Each row is a point. Each copy is the shape, with its points in the same order, turned, moved and blurred by noise. Some copies are also mirrored. Which?

Shape (6 x 2)
[[ 0.05 -0.53]
 [-0.02  0.06]
 [ 0.47 -0.68]
 [-0.62 -0.10]
 [ 0.62  0.37]
 [-0.23 -0.39]]
Copy 1 (6 x 2)
[[-0.33 -0.30]
 [ 0.20 -0.13]
 [-0.47 -0.77]
 [ 0.00  0.45]
 [ 0.71 -0.67]
 [-0.30 -0.03]]
Copy 1 is: only turned
Copy 2 (6 x 2)
[[-0.01 -0.52]
 [ 0.03  0.05]
 [ 0.36 -0.89]
 [-0.55  0.11]
 [ 0.75  0.17]
 [-0.26 -0.35]]
Copy 2 is: only turned
Copy 3 (6 x 2)
[[ 0.42 -0.04]
 [-0.19  0.08]
 [ 0.64  0.48]
 [-0.03 -0.62]
 [-0.34  0.69]
 [ 0.22 -0.29]]
Copy 3 is: only turned

Shape (9 x 4)
[[ 0.08 -0.18  0.24  0.46]
 [-0.68 -0.49  0.17  0.64]
 [-0.09  0.05 -0.09  0.39]
 [ 0.51 -0.99 -0.24 -0.14]
 [-0.40  0.34  0.38 -0.23]
 [ 0.49  0.70 -0.33  0.11]
 [-0.15  0.02 -0.05 -0.69]
 [ 0.60 -0.11  0.09 -0.66]
 [ 0.67 -0.01 -0.13 -0.18]]
Copy 1 (9 x 4)
[[ 0.11 -0.02 -0.40  0.19]
 [ 0.44  0.21  0.11  0.88]
 [ 0.28 -0.31 -0.13  0.22]
 [-0.95 -0.07  0.28  0.11]
 [ 0.72  0.29  0.16 -0.31]
 [ 0.17 -0.68 -0.42 -0.65]
 [ 0.26  0.04  0.55 -0.44]
 [-0.38  0.10  0.12 -0.75]
 [-0.42 -0.22 -0.22 -0.47]]
Copy 1 is: mirrored
Copy 2 (9 x 4)
[[ 0.14  0.18  0.56  0.25]
 [ 0.03 -0.58  0.81  0.05]
 [ 0.28 -0.06  0.22  0.12]
 [-0.33  0.10  0.20  1.30]
 [-0.35  0.25  0.09 -0.44]
 [ 0.55  0.64 -0.41  0.13]
 [-0.61  0.21 -0.35  0.14]
 [-0.47  0.80 -0.18  0.62]
 [ 0.03  0.66 -0.12  0.63]]
Copy 2 is: mirrored

Shape (11 x 8)
[[ 0.39 -0.07 -0.09  0.21  0.08 -0.04 -0.67 -0.49]
 [-0.21  0.25  0.15 -0.04 -0.28 -0.14  0.17 -0.11]
 [-0.03 -0.54  0.56 -0.43 -0.51 -0.07 -0.23  0.36]
 [-0.10  0.19 -0.25  0.20  0.72  0.10 -0.03  0.25]
 [ 0.44 -0.24 -0.23 -0.42 -0.30  0.08  0.08  0.50]
 [-0.54  0.49  0.08  0.06  0.24  0.16  0.51 -0.36]
 [ 0.75 -0.66  0.46 -0.75 -0.90  0.82 -0.68  0.52]
 [ 0.52 -0.68 -0.67  0.70  0.36  0.26  0.44  0.35]
 [-0.62  0.20 -0.22 -0.48  0.30 -0.17  0.48 -0.39]
 [-0.32 -0.05 -0.50  0.24 -0.05  0.30 -0.65 -0.13]
 [ 0.44 -0.04 -0.50  0.45 -0.06  0.07 -0.20  0.35]]
Copy 1 (11 x 8)
[[ 0.27  0.34 -0.06  0.27  0.53 -0.47 -0.68 -0.10]
 [ 0.15 -0.12 -0.03  0.26 -0.27  0.20 -0.23 -0.20]
 [-0.26  0.03  0.97 -0.01  0.11  0.29 -0.15 -0.08]
 [ 0.50  0.31 -0.50 -0.12  0.57  0.41 -0.01 -0.23]
 [ 0.28  0.22  0.56  0.53  0.45  0.76 -0.39 -0.22]
 [ 0.07 -0.06 -0.82 -0.02 -0.33  0.41 -0.20  0.03]
 [ 0.11  0.27  1.67  0.11  0.51  0.53 -1.02  0.53]
 [ 0.41  0.02 -0.26  0.84  1.32  0.52  0.22  0.26]
 [-0.37  0.03 -0.69  0.11 -0.17  0.69 -0.34 -0.48]
 [ 0.38 -0.35 -0.19 -0.17  0.71 -0.04 -0.71 -0.18]
 [ 0.78  0.02  0.08  0.55  0.79  0.16 -0.23 -0.15]]
Copy 1 is: only turned
Copy 2 (11 x 8)
[[ 0.17 -0.11 -0.04 -0.39 -0.14  0.46  0.01 -0.42]
 [-0.51 -0.53  0.14  0.04 -0.30 -0.21  0.30  0.00]
 [-1.06 -0.21 -0.33 -0.50  0.44 -0.40  0.28 -0.47]
 [-0.08 -0.47 -0.13  0.59  0.12  0.32 -0.37 -0.32]
 [-0.53  0.17  0.05 -0.04  0.30 -0.61 -0.35 -0.17]
 [-0.14 -0.97  0.18  0.70 -0.39 -0.05  0.26 -0.32]
 [-1.10  0.66  0.19 -0.81  0.68 -0.72  0.19 -1.20]
 [ 0.46  0.42 -0.63  0.74  0.50 -0.18 -0.09 -0.09]
 [-0.16 -1.28  0.04  0.32 -0.34 -0.37 -0.09 -0.21]
 [ 0.18 -0.63  0.35 -0.22  0.56  0.32  0.02 -0.41]
 [ 0.06  0.29  0.02  0.13  0.45 -0.03 -0.22  0.10]]
Copy 2 is: mirrored
Copy 3 (11 x 8)
[[ 0.14  0.39 -0.34  0.11  0.01 -0.47 -0.14  0.61]
 [-0.09  0.33  0.28  0.26 -0.11  0.13 -0.03 -0.28]
 [ 0.29  0.16  0.04  0.05 -0.34  0.27  0.99 -0.03]
 [-0.09 -0.33  0.17 -0.30 -0.15  0.07 -0.54  0.14]
 [ 0.57  0.28 -0.23 -0.31 -0.45  0.49  0.15 -0.06]
 [-0.53  0.19  0.42 -0.13  0.22  0.13 -0.46 -0.38]
 [ 0.96  0.48 -0.64 -0.16  0.13  0.81  1.21  0.44]
 [-0.36  0.05 -0.67 -0.49 -0.99  0.53 -0.52  0.35]
 [-0.27  0.43  0.87 -0.37 -0.19 -0.17 -0.32 -0.33]
 [ 0.11  0.47  0.34  0.17 -0.16  0.03 -0.31  0.86]
 [ 0.28  0.11 -0.46  0.14 -0.56  0.32 -0.36  0.40]]
Copy 3 is: mirrored
Copy 4 (11 x 8)
[[ 0.03 -0.20  0.23 -0.61  0.52 -0.15  0.44  0.50]
 [ 0.01  0.02  0.10  0.34  0.24  0.06 -0.18  0.33]
 [ 0.14 -0.44 -0.13 -0.19  0.37 -0.21 -0.90 -0.11]
 [-0.34 -0.04 -0.06  0.01 -0.40 -0.43  0.48  0.10]
 [-0.16  0.28 -0.16 -0.50  0.00  0.03 -0.50 -0.22]
 [-0.13  0.10  0.41  0.79 -0.12 -0.22  0.16  0.24]
 [-0.32 -0.37  0.24 -1.05  0.82  0.01 -1.12 -0.92]
 [ 0.46  0.19  0.08 -0.76 -0.81 -0.08  0.42 -0.21]
 [-0.02  0.54  0.01  0.72 -0.06 -0.64 -0.02  0.39]
 [ 0.13 -0.01 -0.05 -0.12  0.54 -0.23  0.64 -0.19]
 [ 0.05  0.08 -0.20 -0.58 -0.04  0.35  0.42 -0.17]]
Copy 4 is: only turned
